Rows are points. Two turns around zero, p and q, are shown by what they do to some points. Write where each new point lands after one turn and then the other. Backwards means that the second turn is done in reverse. Each puzzle has new turns, and all numbers are rounded.

Turn p:
[-18  47 -24] => [ 52 -13  15]
[ 37 -29  13] => [-46   8  13]
[-21  29  22] => [32 27 -6]
[  2 -47 -11] => [-37 -22 -21]
Turn q:
[-38  -7  -4] => [-17 -35   0]
[ 54  10 -20] => [ 25  46 -26]
[24 30  0] => [-10  37  -5]
[-60 -33   1] => [-10 -67  10]
[21  0 23] => [12 20 21]
Where do these land?
p, then q backwards: [ 28   4 -26] => [-25  -9  27]
q, then p: [ 15 -16  -6] => [-10  -4  20]
p, then q backwards: [ 10 -26 -44] => [-50 -14  -3]
q, then p: [-8 21  7] => [ 17   6 -15]
q, then p: [-62  29  63] => [  4  53 -76]
p, then q: [ 17 -12   6] => [-15 -13   8]

Turn p:
[-13  10  26  30] => [  2  34 -25   7]
[-23  -9 -29 -31] => [ 24 -31  11 -27]
[ 23 -28  -9 -67] => [-24 -35  53 -36]
[-26  12  18  -2] => [ 18  24  -4 -15]
[ 21 -12   0  35] => [-24  -2 -25  25]
[18 27 -5 34] => [  3  11 -10  45]
Turn q:
[ -4  -7 -10   1] => [ 0 -3 -3 12]
[-10 -18  34  97] => [ 49 -36  85   6]
[ -7  20 -11   2] => [  8 -14 -16  -7]
[-12 -30 -10 -18] => [-4 21 -7 31]
[  2  15 -11 -28] => [-12   6 -30  -8]
[ 37  17  -7 -19] => [-38  -7 -12 -21]
[ -5   5  15 -35] => [ -5  31 -18 -14]
Where do these land?
p, then q: [-11 -12 -19 -31] => [-20  33   8   6]
q, then p: [ 27 -21  13 -35] => [45 22 -1 -6]
p, then q: [-42 -20   2  -6] => [-34  11 -30   5]
p, then q backwards: [29 51 14 38] => [-27 -63 -11 -17]
q, then p backwards: [ -3   1 -11  34] => [  6   6 -32 -13]

Turn p:
[-41 -20 -13 -32] => [-42 -10  -4  38]
[-16  -1   2 -37] => [-11 -18 -18  30]
[ -8 -18  25  19] => [ 8 31 14 13]
[45 -7  0 25] => [ 19  24 -11 -40]
[34 -4 48 15] => [ 49  34 -11  -2]
[-12  50 -62   9] => [-23 -61  28 -39]
Turn q:
[  4 -29  24   3] => [-14  18   2 -30]
[-23  17 -37 -53] => [-24 -32 -39  44]
[-20 -17  11  20] => [-8 32 11 -1]
[ 59  24 -38  24] => [ 33 -55  45  -1]
[-20   5  41   7] => [ 14  38 -19 -12]
Where do these land?
p, then q: [-52  -7  20  16] => [ 35  43   7 -16]
p, then q: [ 56 -20  26 -20] => [  9 -59  16  28]
p, then q: [ 30 -24  13  16] => [ 23 -30 -15  16]
p, then q: [  3   6 -12   3] => [-11   0  -9  -2]
p, then q backwards: [ 20 -24 -43   6] => [  4 -42  24 -23]
q, then p: [-19  71  30  -2] => [  6  -6 -18 -77]
q, then p: [-37  -1 -35 -20] => [-15  13  50  -9]
